Each wall is flat, endless, passes through zero and stands at right angles to its row. A trip goes straight from one point to another. Which walls does it cross, in order?

Walls:
(1): [2.36 1.37]
(2): [-1.90  2.89]
Trips:
[-0.32 -1.00] to [-2.05  1.29] => 2
[-0.22  1.04] to [-3.72  0.20] => 1
[0.17 1.20] to [-1.54  1.28] => 1
[ 1.64 -1.84] to [-1.85 -2.10] => 1
[-1.32  2.76] to [-0.49 -1.12] => 1, 2
[-0.52 -2.66] to [ 2.97 -1.41] => 1
[ 4.11 -1.04] to [-4.41 -2.19] => 1, 2
[ 2.01 -1.59] to [-2.25 -0.21] => 1, 2
[-2.59  0.79] to [0.04 1.21] => 1
[-2.39 -3.30] to [-0.09  1.18] => 2, 1

Walls:
(1): [-0.08 -1.23 -1.18  2.66]
(2): [ 0.45 -1.84  1.07  0.66]
(3): [ 0.79 -1.59 -1.37  3.64]
(4): [-1.15 -0.34  4.11 -3.19]
Trips:
[-1.24  2.61 -1.70  0.13] to [-0.36  1.26  0.57  1.40] => 1, 3
[ 1.15  2.14 -1.12 -1.59] to [-3.66 -1.17  0.84 -1.15] => 4, 2
[-0.34  0.95  0.64 -1.22] to [-3.67  1.71  1.60 -3.12] => none
[ 1.00 -1.89 -0.62 -0.01] to [ 2.28 -4.89  1.51 -2.40] => 4, 1, 3
[-0.16  0.13 -3.66 -3.69] to [ 1.74  1.71 -0.64  1.80] => 3, 1
[ 2.33  3.14 -0.29 -2.23] to [ 1.48  3.30 -0.02 -2.25] => none
[-0.91  0.61  0.94 -0.74] to [-2.35 -0.73  0.19  1.83] => 2, 1, 3, 4
[-1.43  3.15  3.28 -0.57] to [ 0.47  2.03  2.68 -1.12] => none
[-0.83 -1.39 -3.14 -1.76] to [ 2.10 -1.41 -0.52  1.66] => 3, 2

Walls:
(1): [-0.76 -3.05  1.76 -2.52 -0.27 -5.38  0.27  1.30]
(2): [-0.94 -0.37 -2.32 -0.07 -0.44 -1.66 -0.42 -1.34]
Trips:
[-1.64  0.76  1.23 -0.98  0.60 -2.27  0.70 -2.00] to [-1.94  2.55 -0.40  2.44  0.11 -0.14 -1.35 -1.39] => 1
[-0.60 -3.34  0.58  1.53  0.55  0.22  3.01  1.42] to [-3.94 -0.23 -3.34  1.30 -1.71  0.08  2.05 -2.86] => 2, 1
[-0.93  1.68  0.43 -0.34  4.86  0.50 -0.08 -0.08] to [ 2.30 -1.02  0.59 -2.09  0.67 -0.79 -2.05 -1.32] => 1, 2
[-0.74  1.85  2.57 -2.74  0.53 -0.87 -0.67  0.98] to [-2.58 -2.50  1.83  1.24 -0.01 -4.32 -2.21  1.11] => 2
[-1.79 -1.11 -1.97  0.76  0.21  4.11 -0.56 -4.75] to [ 1.55 -1.29  1.56  3.46  0.54 -2.51 -0.33 -2.87] => 1
[-0.59 -1.74 -0.64  0.55 -1.16 -2.33  0.48  1.54] to [ 2.86 -2.30  0.68  0.17  1.37 -0.46  2.26  1.32] => 2
[ 0.21  0.73 -3.51 -2.81 -1.34 -1.83  0.20 -0.76] to [-4.85  2.26 -0.93 -2.08 -0.50  5.65 -2.10  2.52] => 1, 2
[-0.18 -0.91 -0.28 -1.29  1.69 -2.54  3.08 -1.41] to [-0.03  0.47  0.78 -1.80  1.13  0.60 -0.28  2.92] => 2

Walls:
(1): [-5.21  1.37  0.00  0.05  0.18 -0.88 -1.79 -3.20 -1.66 -0.83 -0.61]
(2): [ 3.51  0.02 -2.53  0.78  0.56 -0.51 -0.58  2.78  1.17  1.54  2.87]
(3): [ 2.57 -0.78 -0.30 -1.34 -0.13  0.71  0.65  0.10 -1.80  0.38  1.22]
Trips:
[ 1.03 -1.20  0.50  0.13 -1.69  0.31 -3.50 -2.34  0.57 -1.15  1.75] to [-0.76 -1.21  1.04 -1.13  1.03 -0.90  0.64  3.06  0.57 -1.09 -2.65] => 2, 3, 1
[ 1.07  1.35  0.60 -2.62 -1.25 -0.24 -1.27  0.99 -0.20 -1.34  3.64] to [-2.02 -3.41  2.37 -1.78 -0.25  2.43 -1.90  2.34 -1.37  2.36  3.08] => none
[ 1.74 -3.10  0.08 -1.35  1.90 -1.20 -3.24 -1.66  2.15 -2.05  2.22] to [-4.53  0.23  1.37  1.67 -0.87  1.00  2.29  0.82  1.88  1.04  0.01] => 3, 1, 2
[ 2.71 -1.38  0.36  2.71  0.22 -1.04  0.47 -1.16  4.01  3.31 -1.63] to [-1.22  2.16  0.52  0.67 -1.04  0.38 -1.55  5.98  0.30 -0.29 -2.30] => none
[ 3.05  0.57  1.53 -3.87  1.65  2.86  2.21  0.24 -0.54 -0.90 -1.54] to [-1.67 -1.32  0.86  1.85 -4.88 -1.66  3.38  1.48 -0.24 -0.01 -0.56] => 3
[ 4.17 -1.22 -4.50 -0.27  2.11 -2.86 -1.33  5.23 -0.66  0.40  0.12] to [ 0.87  2.89 -2.64 -0.16 -2.32  2.72 -3.40  1.15  0.33 -0.93 -3.45] => 3, 1
[-0.36 -0.09  0.84  3.79 -1.87  1.44  3.56 -0.41 -2.19 -3.60 -1.39] to [-0.75 -0.82 -0.63  3.20  1.46 -3.81 -2.45 -1.86  0.83 -0.65  1.65] => 2
[ 3.02  0.19  0.35 -1.71  1.33  0.99  3.57 -0.47  1.63  2.60  1.08] to [-3.89 -0.55  0.34 -0.30 -3.12 -2.46 -0.25 -0.12  1.83 -1.35  1.37] => 3, 2, 1
[-0.69  0.02  0.73 -4.42 -0.95  0.27  2.86 -2.31  2.25  0.38 -1.10] to [ 2.39  0.30 -0.31 -1.17  2.30 -1.56  0.41 -1.02 -0.77  0.64  0.61] => 1, 2

Walls:
(1): [ 1.85  1.79 -0.81  0.31  0.64  2.86 -2.01  0.69  0.92 -1.89 -1.15  1.68
  0.57 -2.36]
(2): [ 0.26  0.71  0.08 -2.02  2.22  0.07 -0.40  2.42  3.11  1.02  1.52  0.19
  1.98  1.43]
(3): [ 2.87 -0.20  1.77 -1.23 -3.81 -0.45 -3.59  1.59 -1.11  1.32  0.32 -1.96
 -1.76  2.94]
(4): [-0.20  0.66 -0.49  1.44  2.18  0.74  3.60 -0.49 -2.58  3.70  0.36 -1.52
  1.12 -0.89]
(5): [-1.93 -2.45 -0.25  1.06  2.98 -1.01  1.42 -4.04 -0.44  1.91  0.69 -1.65
 -3.33 -2.49]
Trips:
[-1.82 -1.89  2.62 -0.26  1.85  2.64 -0.06  0.23 -0.33 -0.73 -1.25 -3.66
  1.60  2.73] to [ 2.70  2.57  1.65 -2.22 -1.58  1.38 -0.89 -2.92 -0.69 -0.73  0.29  1.11
  0.15  0.15] => 5, 4, 1, 2
[-2.32 -0.69 -2.21 -1.83  0.26 -3.40  1.78 -4.36 -1.17 -2.05 -2.41 -1.82
 -0.24 -0.72] to [-3.96  1.24  1.06  3.05  0.68 -0.02  3.22  0.07  1.22 -1.61 -3.03 -1.99
  2.32 -0.15] => none
[ 0.25 -1.18  0.62  3.01 -0.11 -3.51  0.35  1.39  1.14 -0.79 -0.55  1.79
  1.04  0.52] to [-2.33 -0.07  1.44  0.87  1.03  1.14  0.05  0.27 -2.36 -0.36 -3.33  0.91
  2.82 -0.62] => 2, 4, 1
[-0.64 -3.82  0.09 -3.20  0.03  2.37  0.96 -4.20 -2.29 -0.13 -0.45  0.19
  3.59  2.09] to [ 1.97 -3.56  3.43  2.08 -1.11  0.55 -0.35  0.56 -0.99  3.34  2.93 -0.20
  0.94  1.18] => 3, 2
[ 0.21  3.17 -0.87  0.52  3.85 -2.04  3.16 -0.61  3.01 -2.02  0.99  0.76
 -3.95 -0.35] to [-2.95  4.28  2.96 -1.72 -3.57 -1.82  1.00 -1.34  1.97 -3.14  0.27 -1.18
 -1.79  0.66] => 4, 1, 2, 5, 3
[ 0.89 -4.17 -0.84 -0.89 -2.03  0.36  0.93  1.00 -1.02  0.21 -1.91  1.77
  0.63 -0.26] to [ 0.53 -2.45  0.67 -0.52 -0.27  1.60  1.14  2.49  0.34  1.14  0.12  3.97
  2.06 -0.76] => 1, 3, 2, 4
[ 0.76  0.68 -4.37 -0.91  1.34 -2.39 -2.06 -0.85 -0.27 -1.14 -1.48 -5.25
 -1.63 -1.66] to [ 0.25 -3.31  0.99 -2.85 -0.66  0.88  2.25  0.36 -1.28  0.11  0.86  0.80
 -1.43  4.48] => 1, 2, 5
[ 0.27  1.20 -3.26 -0.99 -0.66  1.17  0.62  1.84  0.63 -3.21  2.07  2.08
  0.77 -0.18] to [-2.08  1.06 -2.22  1.52 -0.38 -0.45 -0.47  1.94 -3.57  0.08  0.93 -1.41
  3.27 -1.89] => 4, 2

Walls:
(1): [ 0.53  0.18 -1.03  1.17  0.88 -1.22 -0.35 -1.75 -1.22  1.01  4.95  3.09
  0.02  2.10  0.72 -1.30 -1.15  2.86  2.86 -1.77]
(2): [-0.25  2.52  1.53 -1.75 -3.14  2.48  0.90 -1.68 -2.31 -0.34  0.98  3.34
  0.23 -1.17  2.04  1.69  1.20 -2.77 -2.66 -2.79]
(3): [-2.05 -2.64  3.15 -0.45 -1.25 -2.04  1.03  1.18 -5.43  0.78 -3.91  0.82
 -2.01 -4.44 -1.71 -1.01 -0.59  2.64 -4.52  0.53]
(4): [-2.48  4.44 -0.23 -0.55  1.03  1.36 -1.05  2.62  1.17 -0.66 -1.09 -3.49
 -1.85  2.60 -2.12  0.08 -2.20  1.22 -2.72  4.13]
(5): [-3.27 -1.48  0.70 -0.18  0.83 -3.52  2.88 -0.70 -2.22 -0.17 -1.13 -0.40
  0.51 -0.43 -2.12  0.07  1.14 -0.16  1.45 -1.21]
(6): [-1.47 -0.10  4.76 -1.39 -4.63 -0.23  4.66 -0.69  2.60  1.39  1.13  1.98
  0.25  2.02  1.83 -1.71 -6.52 -0.55  1.08 -0.38]
(7): [-0.08 -0.48 -1.42  1.00  0.22 -0.24  3.20  0.69 -2.01  3.30 -2.29  0.63
  0.97 -1.39  4.80 -1.55 -0.49  1.13  0.95  2.48]
(8): [-0.46  0.25  3.25  3.70  1.35 -2.01 -2.54 -1.72 -0.12 -0.74  3.40  2.21
  1.12 -2.35 -1.67  3.08 -0.75 -2.13  1.60 -0.55]
(9): [-0.16  0.48 -0.83 -0.25 -0.02 -0.15 -1.49  5.17 -2.44  1.39 -1.39 -0.23
 -0.19  4.92  0.71  2.62  0.26 -0.45 -2.59 -2.88]
Trips:
[-2.05  3.23  0.09 -1.81  0.74 -1.27  0.41  1.93 -2.80 -1.02  1.12  1.13
  1.81  0.32 -0.16  0.12 -2.20  1.58 -0.16  0.03] to [ 0.62 -1.03  1.64  0.00 -2.91  0.22  0.46  1.14 -7.77  3.48 -0.14  0.32
 -0.67  0.13 -1.00 -2.39 -0.83 -2.44 -0.97 -2.50] => 8, 4
[ 1.12  1.76  1.19  0.43  1.13  0.05 -1.02  1.36  1.46 -3.52 -1.46  1.13
  0.36  1.97 -2.08 -2.14 -1.62 -2.95 -1.36  0.23] to [-1.13 -1.70  0.67  1.35  0.76 -0.80  0.23 -1.19 -2.24  0.33  0.79  3.20
  1.22  1.60  0.36 -2.03 -1.56 -0.53 -0.58  0.69] => 2, 1, 3, 5, 4, 7, 9

Walls:
(1): [ 0.25  0.18  0.58 -1.56  0.82  3.24 -0.16 -0.02 -0.10  0.37 -0.10  3.29
 -1.06  0.11 -2.22 -1.30 -1.18 -0.36  2.89  0.56  1.28 -4.57 -0.57  0.62]
(2): [-1.06 -3.09  2.56 -3.98  0.54 -2.17 -0.32  0.82 -0.69  2.74 -1.10 -2.08
  0.70  1.12  1.34  1.68  0.55  2.86 -1.20  0.16 -0.53  0.52 -1.70  3.18]
(3): [ 2.80 -3.00  2.07  2.21 -0.69 -2.42  2.33  0.36 -1.60  1.35  1.06 -1.01
 -0.28 -1.14  1.65  0.98 -1.63 -1.58 -1.28  2.37  1.17  0.43  0.46  2.95]
(4): [-1.36 -0.36  1.08  0.02  0.24 -2.60  2.82 -1.44  0.37 -0.58 -1.04 -2.73
  0.38 -0.23  1.62 -0.94  4.50 -2.12  3.14  3.11 -1.25  0.81 -0.74 -0.60]
(5): [-1.58 -1.10  0.34  3.85 -2.03  4.19 -1.36 -4.88 -1.28  0.75 -0.82  1.77
  1.74 -2.12 -2.34  0.18  0.83  2.91 -1.77  2.77 -2.02 -0.83 -0.29  0.10]
(6): [ 0.22  2.08  0.91 -0.41  0.36 -0.40  1.87 -1.71  0.93  0.14  1.47 -2.94
  1.50 -5.42  0.20 -1.58 -0.08  1.84 -0.45 -3.30 -1.19 -2.17  0.14 -3.73]
Trips:
[-1.77 -2.43 -0.32  2.41 -0.58  1.11 -0.70  0.49 -1.52  2.19 -2.39  1.90
  2.27 -1.09  0.44 -2.34  2.48  1.15 -2.81  0.87 -1.20 -0.60  1.52  0.39] to [ 0.46 -1.14 -0.22 -5.09  2.11  1.80 -0.84  3.44 -1.61  0.22  1.13  3.20
 -0.39 -1.29  2.04  0.74 -1.50  0.95 -0.61  1.32 -2.42 -0.22 -3.59 -0.88] => 1, 3, 5
[ 2.36  2.52 -1.90 -0.53  1.80  0.17  0.04  0.71  2.15 -0.48 -2.32  1.18
  2.70  0.42 -0.45  1.73 -1.80 -0.24  4.84 -1.79  2.11 -1.06 -0.32 -1.71] to [-1.90 -4.33 -2.13 -0.09 -0.97 -2.05  5.39 -1.33  0.98  4.66 -0.91 -1.40
  1.25  0.36  1.95 -2.25  1.87 -1.01  2.49  0.52 -3.11 -2.20 -3.00  1.77] => 4, 2, 3, 1, 5
[ 3.05 -2.39  0.13  1.62  3.92 -1.94  0.59  0.42  2.59  0.59 -0.52 -2.72
  0.61 -1.27  1.30  3.13 -4.09  2.20  1.45  0.35  1.70  1.24 -1.21 -2.60] to [ 3.85 -1.67 -1.60  1.54  0.27  0.83  0.59 -0.17 -2.22 -1.11 -0.27  1.35
 -0.05 -0.50 -1.64 -2.41  0.85  0.18 -0.14 -0.01 -1.74  2.02 -0.47 -0.65] => 2, 5, 6
[-0.94  0.27 -0.01  2.56 -0.37 -1.81 -3.39  3.75 -4.17  1.60  1.04  1.47
 -1.42 -1.73  0.35  2.03  0.69 -5.43  1.53 -1.59 -2.46 -0.47  1.28 -1.12] to [-0.40  2.91 -0.87  0.68 -2.40  2.68 -0.83 -1.36  0.68  1.87  1.23 -0.73
  2.64  2.91 -1.03  0.97  1.59 -0.53 -0.55 -1.77  1.18  1.06  6.58  0.33] => 3, 5
